Every row gives one point. The points of each table are mixes of a few directions, plus a little noise. Count the directions of each table, and those that both share. Where both have some left over, give the other angles between the two spaces (their principal angles), to ten degrees, smallest first.

First (4 x 3)
[[ 22  17  -2]
 [ 40  31  -3]
 [-60 -46   4]
 [ -2  -1   0]]
Second (6 x 3)
[[-17   0 -19]
 [ 41  15  21]
 [-46   8 -58]
 [-20 -26  17]
 [ -3 -14  19]
 [ 46  19  21]]
Directions: first 1, second 2, shared 1

First (9 x 8)
[[ 24  12 -27  24 -20 -10 -14  13]
 [ 12  -8  34  -3 -20 -30   7  21]
 [ 29  10  -9  17 -22 -25 -12  10]
 [-21 -18   7  17  11  35  26   7]
 [-22  18   0 -39  14 -37 -19 -48]
 [-12 -16  -5  22  -3  31  19  29]
 [ -7   8 -14 -36  20  19 -19 -12]
 [-18   0   6 -21  13  -2  -1 -17]
 [ 14  -6   8  19   8  21  12  -4]]
Second (8 x 8)
[[-27  10   9  -1 -24  26  21 -18]
 [ 21 -35 -25  -9  13 -47 -15   9]
 [-23  24  15   0  11  18  -2  14]
 [  4   2  -4   0 -12  42   9  -7]
 [  0 -23 -13  -6 -24 -10  14 -21]
 [ 19  18   9   9  24  -1 -17  18]
 [ 25 -19  -5   6  -5 -60  -4 -15]
 [-19  26  13   0  16  32  -5  19]]
Directions: first 5, second 4, shared 2; angles 60, 80

First (8 x 12)
[[ 15 -26  14  20 -37 -40 -27 -20   1   7  17   8]
 [-28  25 -19  -2   3 -13  11 -14  13  -9  -4   4]
 [ -3   3  -4  -2  10  13   5   9  -1  -1  -5  -6]
 [ 15 -15   9   2   4  17  -4  16  -8   5  -1  -9]
 [  5  -5   7   2 -13 -17  -7 -12   0   1   8  10]
 [  8  -8   4   0   5  13  -1  11  -5   2  -2  -6]
 [-18   7 -22   7  37  53  17  41   2  -3 -25 -39]
 [  4  19  11 -28  -7 -26   8 -30  -4  -3  13  40]]
Second (11 x 12)
[[  7   0  16  16  57  27  -3  24  24  13  17  -7]
 [  4   5   7  11  44  18  -5  21  15   8   8  -7]
 [ -1  -1  -1  -2  -6  -2   0  -3  -2  -1  -1   1]
 [ -1   8  -9  -4  -4  -7  -4   1  -7  -3 -12  -4]
 [ -1 -23   5 -15 -60 -20  12 -41 -13  -5   4  15]
 [ -5   6 -13  -8 -29 -15  -1  -8 -15  -9 -14   2]
 [-19  29 -27   9  -2   3  -2  32  -8 -16 -12   2]
 [ -4  14 -14  -3  -5  -7  -5   7  -9  -6 -14  -4]
 [  8 -11  10  -5  -1  -3   0 -14   2   6   2  -2]
 [-23  15 -14  17  -7  15   9  29   2 -14  10  15]
 [ 34 -41  41 -16  12  -7  -2 -48  11  27  12 -10]]
Directions: first 3, second 3, shared 0; angles 40, 60, 90

First (10 x 20)
[[ -6  -3   2   3   3   6  -8  -8  -5  -3  -3  -9   5  -4   9  -6  -3   4
   -5   2]
 [ 40  19  -9 -23 -17 -37  57  51  34  25  18  60 -35  27 -57  39  19 -26
   29 -14]
 [  9   4  -2  -5  -4  -9  13  11   8   5   4  13  -8   6 -13   9   4  -6
    7  -4]
 [-22 -10   5  13   9  21 -32 -28 -19 -13 -10 -34  19 -15  32 -22 -11  14
  -16   8]
 [ -1   0   0   1   0   1  -1  -1  -1   0  -1  -1   1   0   1   0   0   1
   -1   0]
 [-22 -11   5  13   9  21 -32 -28 -19 -13 -10 -33  19 -15  32 -22 -10  14
  -16   8]
 [  4   2  -1  -2  -2  -4   6   5   3   2   2   6  -3   2  -6   4   2  -3
    3  -1]
 [ -2  -1   0   1   1   1  -2  -1  -1  -1   0  -2   1  -1   1  -1  -1   1
    0   0]
 [ 13   7  -3  -8  -6 -13  20  17  11   8   6  21 -12  10 -20  14   7  -9
   10  -5]
 [-15  -7   3   8   6  13 -21 -19 -12  -8  -7 -22  13 -10  21 -14  -7   9
  -11   5]]
Second (9 x 20)
[[ -5   0   5  -7  -7  15  14   0  15   0  31  19  17  10  -3  12  -1   1
   13   5]
 [  5   5  23   1 -21 -11 -13  -4  37  23  48  20  24   2  -6   6  -6  -9
    0   3]
 [ -8  -6 -15 -24   0  18  16  17  -7  -8  -3  15  -1  17   2   3   0  11
   15   1]
 [  5   2   1  14   7 -13 -11  -7 -10   0 -20 -18 -11 -12   1  -7   1  -4
  -13  -4]
 [ -7   1  -7  19  23  25  28 -16 -23 -29 -15 -18  -4  -7   0  11   8   1
    4   3]
 [ 14  10  21  43   6 -32 -27 -28   2   9  -9 -33  -6 -32  -1  -8   1 -17
  -29  -4]
 [  4  -2   3 -21 -19 -18 -22  17  18  23  10  18   2   9   0  -9  -7   1
   -1  -2]
 [  0  -2 -16   9  22  -1   2  -2 -35 -18 -51 -29 -26 -10   5 -10   6   4
  -10  -5]
 [ -8  -7 -13 -36 -10  17  13  24   4   0  10  28   5  24   1   3  -2  12
   20   2]]
Directions: first 1, second 3, shared 0; angles 60

First (8 x 32)
[[ -9 -11 -23  -8   9  17   5  16   9  -2  20  -6  -1 -13   0   7  -9   3
    8   9  20   5 -11  19   4  -5  -9  18  -1 -15  -7  -1]
 [ 12   9   4   9   5   7  12  13  -3  -3   5  -5  -8 -15   1  -9  12  16
  -25   4 -15  11 -15  13  -2 -10   0  11  -6 -17  13  -9]
 [-25 -17  -9  -9 -17   5 -17 -21   5   9  14   6  15   9   4  21 -10 -16
   39 -10  40  -6  10  -7  16   8  -8  16  20 -12 -20  10]
 [  7   3   6   3   3 -12  -2   0  -3  -3 -16   3  -1   7  -5  -5   1   2
   -9   0 -17  -7   4  -8  -8   0   2 -17  -6  19   5  -4]
 [  0  15   3 -14  27  -8  -7   6  -9  -5 -11 -15  -4  15   9  -4 -16 -27
    8   8   3  -4  34 -13 -53   7  25 -24   3  52  -6 -10]
 [ -1 -12  10  15 -18 -22 -15 -14  -2   2 -20  18  12  13 -16   5   9  14
   -7 -11 -16 -21  -8 -13  16  -5 -20  -8   0   3   5  -6]
 [  3   6  16  16 -27  14   6 -15  -4   9  20   5   0 -17  10  -1  26  16
  -11 -13   2  19 -20   9  32  -5  -4  36  10 -60  10   4]
 [ 13   6  -8 -12  18  -1  17  15   7  -7 -12  -7 -13   1  -3 -13 -14  -8
   -3  13 -19   3   7  -1  -5  10  14 -32 -20  29   1  14]]
Second (10 x 32)
[[ -3  -5 -18  -6  17  -9   5   7  10   4   6  14 -14   5  -6   9 -14   0
   -5  -1   1  -3   5 -11   8  16  -3 -16  -4   9  -4  14]
 [-17  -1  -6 -36   0  -6 -10 -16 -21  16  15  -3   0   7  -8  17 -20 -23
   10 -14   8 -26  24 -16 -22  36   4 -11  21  38  -5  23]
 [ 14  12  10  18  15 -16   4   7   2  -4 -12   9 -12   6   3  -8   8   9
  -25   1 -19   6   3 -11 -10  -5   7 -13  -8   6   9 -12]
 [-21  14   0 -46   1  12  -6 -17 -39  25  43 -19  -5 -11   5  19 -12 -28
    2 -19  20 -16  26  -5 -43  41  14  20  41  22   0  21]
 [  8  -6  -2   9 -15  27  12  13  11 -14  -3 -18  11 -18   4 -16  11  12
   12  18   2  18 -27  34  22 -30  -6  21 -16 -34   1  -9]
 [  4   2  17  22  -9 -14 -10 -13   4  -2 -18  13   6  15   5  -2  12   2
    1  -6  -3   3   5 -15   7 -10   1  -5   0  -6   0 -11]
 [  4   3   7  27   6 -20  -4  -6  16   1  -8  28  -9  17   7   4   7   6
   -8  -8   0  12   8 -24  17  -1   2  -9  -2 -15  -3  -5]
 [  8 -11  -3  -5 -17  21  10  10   5 -15 -15 -23  15 -13  -8 -19   1   4
   16  20 -10   1 -22  30  14 -21  -6   0 -21  -2   1  -1]
 [  9   6   3   3   1   1  10   0   7  -2  -4   2  -8   1   5  -8   1  -1
   -2   2  -9  12   1  -3  13   4   9 -11  -9  -5   1  10]
 [ -7 -16  -9  13   0   4 -11  14   4  -9  -2  -3  14  -7  -7   4   6  18
    0   9  10  -7 -21  21  -5 -31 -23  23  -2 -12  -1 -31]]
Directions: first 5, second 6, shared 4; angles 50

First (8 x 32)
[[ -2  17   2   0   8  -4   7   0 -13  -1  -8 -13  -5  -6  -7   6   4  -7
   -6   2   3   7  -4  -1  -8   7  -7  -4   0  -2  14  -2]
 [ -3  -4  -7  -4  -9  -6  -3  -9   5   0 -10  -1  -5  -2  -4  -5   8  -4
   -4   0   2  -2   0  -3  -1  -8  -4   6   1   3  -2  -6]
 [  0 -60 -13  -8 -39   4 -30 -13  53   4  10  40   7  17  16 -26   0  12
   11  -6  -8 -23  10  -1  24 -35  16  22   3  11 -48  -4]
 [  2   5  10   3   4   5  -2   5   2   2   7   0   1   2   5   5  -2  -3
   -3   3  -2  10  -3   1   3   1   1  -7   3  -1   3   4]
 [  8  12  30  11  16  19  -4  20   4   6  31   5   9   8  18  15 -14  -4
   -3   8  -8  28  -6   6  11   7   8 -23   6  -5   6  15]
 [ -2   3   3  -1  -2  -1  -3  -3   4   2  -3  -2  -3   0   0   1   5  -7
   -6   3   0   8  -3  -1   0  -4  -3  -2   3   1   3  -2]
 [ -1  15 -12   0  13  -9  18   0 -28  -7 -15 -16  -3 -10 -15   2   0   5
    5  -4   7 -13   2  -1 -15  17  -6   4  -7  -3  14  -3]
 [ -1  11 -13   0  11  -8  17   0 -26  -7 -13 -13  -2  -9 -14   1  -1   7
    6  -5   7 -15   3  -1 -14  16  -5   4  -7  -3  11  -3]]
Second (9 x 32)
[[ -5  13 -10  -9 -12  13  11 -20  -1  -4 -13   4 -13 -18   9 -12   4 -15
  -27   8  21   5   6 -16   2  10  -4  15  -5 -12  -8  -7]
 [ -3   9  -7  -6  -9  10   8 -15  -1  -2 -10   3 -10 -14   6  -9   4 -11
  -21   7  16   4   5 -12   1   7  -3  11  -4  -9  -6  -5]
 [  7 -19  16  15  19 -19 -16  32   3   6  20  -6  20  28 -14  18  -6  22
   42 -12 -33  -8 -10  24  -3 -15   7 -23   7  19  12  10]
 [ -5  12 -10  -9 -12  13  11 -20  -2  -4 -13   4 -13 -18   9 -11   4 -14
  -27   7  21   5   6 -15   2  10  -4  14  -4 -12  -7  -6]
 [ -1   1  -1   0  -1   1   1  -2   0  -1  -1   1  -1  -2   1  -1   1  -2
   -3   0   2   1   0  -2   0   2  -1   1  -1  -1  -1   0]
 [  3  -6   4   5   6  -6  -5   9   1   2   6  -2   6   9  -4   5  -2   7
   13  -4 -11  -3  -3   8  -1  -5   2  -7   3   6   4   4]
 [  4 -10   8   8  10 -11  -9  17   2   3  11  -3  11  15  -8  10  -3  13
   22  -6 -17  -5  -5  13  -2  -8   3 -12   4  10   6   6]
 [  6 -14  12  11  15 -15 -13  24   2   5  16  -5  16  22 -10  13  -5  17
   32 -10 -25  -6  -8  18  -3 -12   5 -17   5  15   9   8]
 [ -5  14 -11 -11 -14  15  12 -24  -2  -4 -14   5 -16 -21  10 -14   5 -17
  -31   9  24   6   7 -18   2  11  -5  17  -5 -14  -8  -8]]
Directions: first 3, second 1, shared 0; angles 60
